Rows are points. The points of each table are mixes of a few directions, plus a little noise. How many directions does each table use, and how many do they share? Where both have some left over, give the other angles between the two spaces (their principal angles), to ten degrees, smallest first.
In the rows, 128 means zero.

First (4 x 2):
[[122 123]
 [116 118]
 [175 175]
 [ 96  98]]
Second:
[[116 134]
 [117 134]
 [190  99]
 [ 90 146]]
Directions: first 1, second 1, shared 0; angles 70

First (8 x 6):
[[129 120 138 127 122 133]
 [130  97 167 119 103 144]
 [127 181  61 142 171 101]
 [125 202  35 148 188  90]
 [129 106 153 122 111 139]
 [129 112 149 124 115 137]
 [129 100 164 119 105 142]
 [127 105 156 122 110 139]]
Second:
[[132 158 116 113 160 123]
 [122  62 154 160  56 139]
 [130 160 116 112 163 122]
 [133 186 105 100 190 119]
 [127 118 131 134 116 130]
 [124  83 145 149  80 136]]
Directions: first 1, second 1, shared 0; angles 40

First (9 x 11):
[[147 137 181 167 162 106 151 107 117 145 141]
 [ 98 148 119  71 107  97 168 109 143 164 126]
 [118 118 105 104  87 100 147 137 133 186 113]
 [133 110 100 133 129 171  81 149 127  81 123]
 [158 123 168 155 134 133 134  89 135  87 147]
 [105 138  91 117 175 189  67 166 119  61 124]
 [116 129 123  96 103 103 155 115 138 166 123]
 [144 159 163 189 109  79 178 128 119 137 146]
 [132  90 101 120 147 172  71 151 121 123 110]]
Second:
[[ 94 109 110 116 128  79 114 156 127 109 138]
 [146 114 149 141 127 187 134 118 127 158  99]
 [155 159 131 130 131 145 141 104 129 127 138]
 [146 110 149 140 127 182 130 121 127 155  97]
 [138 104 146 139 128 176 133 126 126 155  96]
 [ 82 108 102 112 125  61 110 162 125 106 142]
 [133 101 143 138 126 170 128 131 126 152  99]
 [ 68  65 113 117 121  84 101 184 122 123 110]
 [154 233  98 110 138  55 146  85 138  72 214]
 [165 176 136 131 132 146 144  90 133 123 150]]
Directions: first 5, second 2, shared 0; angles 40, 60

First (8 x 18):
[[121 120 116 134 136 121 137 122 135 147 127 118 100 134 140 125 135 132]
 [145 147 158 115 106 144 106 142 110  81 130 153 198 112  98 136 112 117]
 [106 105  90 145 155 109 156 109 150 188 125  96  39 149 166 118 147 142]
 [122 122 117 132 135 123 135 122 134 144 127 119 104 134 138 125 133 132]
 [122 121 117 133 136 123 136 123 135 145 127 120 103 134 139 125 133 132]
 [157 159 178 104  92 154  91 152  98  48 132 171 246 101  77 142 102 109]
 [149 150 162 112 103 146 102 145 107  74 130 157 210 109  92 138 110 115]
 [102 100  84 149 160 105 161 106 155 198 125  90  23 152 173 115 151 145]]
Second (9 x 18):
[[107 114  95 105 156 114 116  96 123 178  94 110  73 150 135 120 158 137]
 [115 127 113 121 157 132 144  91 127 177  78 103  68 161 169 108 165 149]
 [159 159 180 120 125 167 161 107 113 122  80 131 141 154 179 101 156 157]
 [110 128 108 126 147 127 120 105 124 151  90 112 113 142 131 123 144 127]
 [ 80 114  66 120 145  99  60 125 119 133 116 119 146 113  54 152 114  87]
 [142 142 153 153  97 137 122 168 133  63 166 149 206  96  97 147  86 104]
 [167 115 164  99  91 118 128 166 129  95 217 171 141  98 113 140 103 140]
 [143 147 157 172 100 144 143 162 140  73 153 138 192 107 122 137  91 110]
 [128 110 117 135 133 113 154 128 146 158 157 120  70 134 155 125 132 144]]
Directions: first 1, second 4, shared 1

First (9 x 32):
[[138 153 130 180 106 174  93 143 113  41 116 102 121 159 126 141 139  73
   54 127 132  50 192 112 197 104 156 124 168 121 162 106]
 [139 141 131  84 122 118 134 116 146 145 120 122 143 107 106 111 155 168
  133 127 134 157 110 143 116 115 132 123 121 154 103 129]
 [127 121 138 181 130 125 114 125 108 105 142 134 130 163  82 107  82  99
   87 113 118  84 132  71 167 134  91 100 145 127 135 135]
 [120 102  99 119 147  93  74 144  91 130 167 132 167 110 121 152 114 114
  177 136 147 160  98  64 138 169  70 148 106 121  88  64]
 [141 156  91 153 134 154 121 132 126  39 122 104 136 132 131 163 162  96
   85 150 134  86 158 108 157 109 153 138 160 143 140  86]
 [135 119 181 106 113 120 172 100 131 230 129 153  78 124 172 104 147 135
  146 111 133 155 130 195  71 134 174 143 121  84 142 173]
 [131 138 140  53 110 114 107 133 156 156 110 115 169  97  82  92 142 205
  151 119 132 181  97 147 132 112 106 108 100 174  84 137]
 [119 114 104 152 165 118 195 110 136 146 136 152  95 130 172 156 118 113
  153 146 114 133 110 143  65 143 144 145 130 111 150 148]
 [104 108 138 122 126 135 141 149 145 161 110 137 114 130 160 126  93 150
  166 124 109 146 124 170 109 133 126 124 102 117 148 173]]
Second, 11 rows:
[[125 158 145 192 114 145 184 183 149 138 133 131 134  60  98 100 140 101
  144 137 133  98  98 160 113 152 117 117  75 125  88  71]
 [111 145 180  90  55 152 130 148 105  66 135 196  94 157 147 144  98 136
   79 124 134 158 203 114 123 157 132  61 127 149 136 138]
 [134 128 112 162 155 126 136 132 143 153 127 100 136  99 107 116 135 122
  147 133 127 105  96 138 131 126 123 152 117 119 117 112]
 [154 143 118 133 131  88 149 155 146 140 108 115 156 112 139 119 141 115
  158 144 124 147 102 116  99 125 140 121 100 140  89  99]
 [133 121 108 121 147 112 115 107 133 136 130 117 122 130 124 135 117 142
  137 133 126 131 114 112 130 132 126 139 129 138 127 137]
 [144  98 121 104 156 142  54 100 112 125  96  78 142 202 147 138 140 129
   96 113 125 125 182 115 177  70 162 167 207  86 183 173]
 [113 152 151 108  61 152 122 128 105  85 149 158 114 124 164 138 159 100
  105 114 141 103 151 160 147 127 135 106 118 148 141 118]
 [112 107 119 119 152 119 162 113 124 163 142 141 154 124 134 120 148 127
  161 118 121 145  84 151  96 113 103 142 132 113 131 141]
 [104 147 140  99  70 143 117 106 112  77 167 181  70 118 135 154  99 145
   98 127 140 119 151 121 140 176 115  89 104 181 132 135]
 [128  83 108 189 242 114 193 150 163 227 105  96 178 106  60  87 109 151
  187 138 106 160  59 127  71 118  93 170 137  61 106 131]
 [150 126 105  90 124 117  45  85 117  97 117  93 105 174 152 157 122 140
   98 128 132 116 168  93 180 112 161 145 163 148 157 155]]
Directions: first 6, second 6, shared 1; angles 50, 60, 80, 90, 90

First, 8 rows:
[[127 136 143  95 125 132 143  92 129 140 131 112 115 149 136 124 130 132
  138 131 127 140 148 132 132 122 137 112 120 125 139 110]
 [136 104 124 169 136 136 119 153 122 101 127 147 147 104 110 138 132 125
  113 101 128  76 105 126 119 131 123 160 164 116  99 156]
 [127 129 108 143 129 100 109 175 127 139 128 147 122 110 140 132 144 131
  118 142 115 134 127 125 131 134 132 113 106 140 154 139]
 [107 177 103 118 111 124 121 143 153 148 109 101 138 145 139 103  75 111
  151 189 158 249 119 127 134 142 100 114  70 174 141  95]
 [114 152 116 106 122 126 127 120 136 146 127 115 121 144 135 115 109 127
  141 161 138 199 129 120 135 132 113 111  94 149 140 106]
 [129 108 148  92 137 152 146  63 113 126 150 127 108 148 117 132 145 145
  129 102 120 106 139 116 131 115 128 127 154 103 112 122]
 [159 120 177 137 122 127 155 119 133 111 108 109 144 126 139 140 144 114
  129  88 122  18 159 175 114 118 184 139 164  98 133 136]
 [126  97 103 163 143 128 105 160 112 112 144 166 130  99 109 140 146 140
  105 110 117 103  98 103 127 132 107 148 151 121 106 161]]
Second (11 x 32):
[[137 137 149 108 122 118 142 115 132 139 121 113 120 139 145 129 139 126
  135 127 121 109 157 148 128 122 158 110 120 122 153 117]
 [107  93 128 108 148 217 144  17 107  89 163 128 132 155  62 120  94 144
  132  90 158 155  78  74 129 120  53 186 198 102  22 124]
 [126 130 110 150 128 113 112 168 130 129 124 141 133 112 131 129 128 125
  121 139 126 137 117 125 128 135 123 128 116 140 135 139]
 [111 109  94 157 141 158 108 131 118 104 144 152 141 115  90 126 105 133
  119 124 144 162  74  88 128 137  69 166 152 133  72 144]
 [141 137 169  86 120 126 158  81 131 141 123 100 114 154 148 128 141 128
  141 118 120  97 172 155 128 115 169 105 127 112 153 106]
 [132 134 129 130 124 113 126 145 131 135 122 127 127 124 139 129 134 125
  128 134 123 123 137 137 128 129 141 118 116 132 146 128]
 [120 123  99 159 132 126 106 166 127 120 130 148 138 108 117 128 120 127
  119 137 132 149  98 111 128 138 102 142 126 140 114 144]
 [144 145 163  97 117 104 149 117 136 149 115 104 115 143 162 130 149 124
  138 129 113  95 179 166 128 119 182  93 109 121 177 111]
 [124 120 129 123 132 148 132 102 123 119 136 128 129 135 113 126 120 131
  129 119 135 134 117 116 128 126 111 141 144 122 104 127]
 [125 133  96 168 127  99  99 203 132 131 120 150 138  98 135 131 129 123
  116 149 123 143 111 125 127 141 121 126 105 149 144 147]
 [142 148 143 122 116  85 132 163 139 152 109 117 120 125 166 132 149 120
  131 142 111 104 168 164 128 127 178  92  94 135 188 122]]
Directions: first 4, second 2, shared 2
